Each row of a before or after table is a point. The points were changed in one or more steps. Then noise was added and the rows were shuffled. The steps act on columns, c1 being the first. Name the steps. A step turns or swaps two columns, mirrors them in a line or flattens them onto one, adds a multiple of one to another, or multiplies or shifts one. Angles are multiples of 10 degrees, from the lower column toward the higher: turns from -170 to 170, lines from 10 to 170 but not 90. Use the fewest steps. Two steps may share a column if one is a turn and the other turns, adds or multiplies; they go together, in the order done. Otherwise the lowest column goes first.

Before (12 x 3):
[[ -0.8  -1.5  -0.3]
 [  2.9  -6.3   2.0]
 [  1.8   3.1   1.7]
 [  0.3   3.4  -1.1]
 [ -1.5  -5.4   1.1]
 [  0.0   2.6  -2.0]
 [  3.5 -11.8   0.7]
 [  7.9   2.3  -3.8]
 [  4.6   4.0  -3.1]
 [  6.7   3.4   2.1]
 [ -0.2  -2.2  -2.5]
 [  2.3  -1.7  -0.7]]
After (12 x 3):
[[ -0.4  -8.6  -3.5]
 [  7.4   0.2  -5.1]
 [  1.7   2.2  -7.2]
 [  0.7 -14.0  -3.2]
 [ -2.1  -7.0   0.7]
 [  1.6  -3.7  -1.7]
 [ -0.5  -3.5   1.0]
 [  1.0   1.3   0.5]
 [  1.8  -4.4   1.2]
 [  1.9   0.6   0.9]
 [  4.9   1.9  -2.3]
 [ -0.6   1.5  -2.9]]
Steps: mirror c1 and c3 in the line at 150 degrees; shift c2 by -2.0

Before (14 x 8):
[[-3.4  1.1 -4.8  0.4 -0.5 -5.7 -1.2  0.2]
 [ 1.9 -1.4 -0.9  5.7  4.9 -2.3 -2.2 -0.5]
 [ 3.5  1.6 -2.5  5.8  5.7  0.6  2.3  4.4]
 [-5.8  5.4 -7.6  1.6 -4.2 -1.9  0.4 -0.8]
 [-4.3 -0.7 -0.4  2.4 -0.3 -7.7 -1.8  4.3]
 [-3.7  2.4  1.4 -1.1 -1.9 -3.5 -4.7  3.4]
 [ 1.8 -2.5  3.2  1.0  0.7 -8.4  1.5  3.3]
 [ 5.0  4.9 -6.1  1.3  3.6 -1.1  4.0 -3.2]
 [-0.9  5.3 -7.5  1.1 -0.2 -5.0 -4.1 -2.2]
 [-5.6  3.3 -4.6  3.2 -2.7 -1.4 -0.7 -5.2]
 [ 5.8 -0.7 -5.8 -0.1  0.0  0.2  5.6 -1.8]
 [ 6.0  6.3 -5.6 -0.4  5.9  2.8  8.1 -5.2]
 [-4.6  0.5  1.0  1.4  4.5 -7.2 -0.1  4.5]
 [-4.9 -4.1 -2.7 -3.1  0.5 -5.7 -3.4  2.1]]
After (14 x 8):
[[ 4.1 -3.7 -3.4  1.2  4.2 -3.8 -1.1  1.7]
 [-4.2 -4.9 -0.9  5.6  5.7 -0.8  4.2  0.7]
 [ 5.9 -4.2 -1.1 -1.2 -1.7 -1.1  1.2 -0.5]
 [-6.3  0.3 -2.9  1.3  3.7 -3.6 -0.2 -5.7]
 [-0.4  1.3 -1.7  5.3  4.9 -1.7  7.1  0.6]
 [ 5.2  2.5 -2.8  3.2 -2.9 -3.0 -0.4 -5.3]
 [ 4.9 -2.1 -3.8  1.9 -4.1 -4.6 -2.6 -5.0]
 [ 4.8 -3.3 -3.8  2.3 -0.2 -4.7  1.3  2.9]
 [-9.1  1.4 -0.8 -0.5  5.9 -1.5 -4.0 -8.2]
 [-7.6  2.0 -2.3  0.0  0.0 -2.5 -1.8 -0.5]
 [ 5.8  0.1 -4.0 -3.0  0.5 -4.6 -1.7  4.6]
 [ 3.9 -0.8 -4.6  0.6 -0.4 -5.9 -0.2 -0.8]
 [ 3.0 -0.4 -5.6  1.5 -0.3 -6.8  3.8 -5.4]
 [-2.5 -1.6 -2.6  1.1  0.7 -3.2  0.4  3.5]]
Steps: turn c1 and c7 by 150 degrees; add 0.7 times c4 to c7; mirror c2 and c8 in the line at 120 degrees; flatten c3 and c6 onto the line at 50 degrees

Before (8 x 12):
[[-1.1  4.1  0.3  0.1  2.9  2.4  2.7  6.7  5.5 -3.7  1.4 -1.0]
 [-5.8  2.6 -3.6 -1.7  4.4  0.4  6.2  1.8 -6.1  1.1 -0.7  2.4]
 [ 2.4 -2.2  2.2  9.1 -2.0 -1.2  1.3 -4.3 -2.8 -1.2 -6.0  1.2]
 [-5.9 -3.4 -5.9 -2.8 -2.3 -2.6 -1.4 -3.6 -5.6 -3.6 -5.0  1.9]
 [-4.2  3.3 -4.8  0.3  2.0 -1.2  0.4 -0.1  4.0  0.7 -0.1 -6.0]
 [ 0.1  2.3 -1.7 -2.1  2.4 -3.8  2.6  0.5  0.7 -2.4 -4.3 -1.0]
 [-4.4 -3.4 -3.6  8.1  1.5 -3.0 -3.1  5.8 -4.3  5.2 -7.3  3.5]
 [ 1.8 -4.9 -6.6  3.7  6.2 -1.8  2.4  2.1  0.5  7.2 -4.1  0.6]]
After (8 x 12):
[[-1.6 -0.5  0.8  1.8 -3.1  5.6  4.7  1.6  1.9 -1.7  6.4  6.8]
 [-2.2 -1.2  6.9 -2.8 -3.8  0.7 -0.8  1.6 -0.9  6.6  7.5 -2.7]
 [ 6.0 -2.9  0.2  0.3 -1.0  7.8 -7.4 -2.1  1.8  3.8  8.3  5.3]
 [-3.4  1.4 -3.5  2.3  4.8 -1.1 -2.7 -5.8  3.2  1.6 -3.7 -0.8]
 [ 2.0 -0.3  2.6 -0.9  5.3  1.0  1.3 -6.9 -4.3  6.0  4.1 -2.3]
 [ 2.0  1.2  5.0 -1.0  3.4 -5.4 -1.5 -1.9  3.2  4.3 -2.8  3.8]
 [-2.1  0.2  0.9 -4.3  3.3 -0.9  0.1 -3.5  3.2  0.6  2.8  0.0]
 [ 6.6 -7.3  4.5 -0.4  1.9  2.1 -2.0 -5.9  3.0 -2.9  2.6  3.3]]
Steps: turn c1 and c10 by -100 degrees; turn c2 and c5 by 40 degrees; turn c3 and c8 by 150 degrees; turn c7 and c8 by -50 degrees; turn c4 and c6 by -70 degrees; turn c6 and c12 by -120 degrees; mirror c9 and c11 in the line at 160 degrees
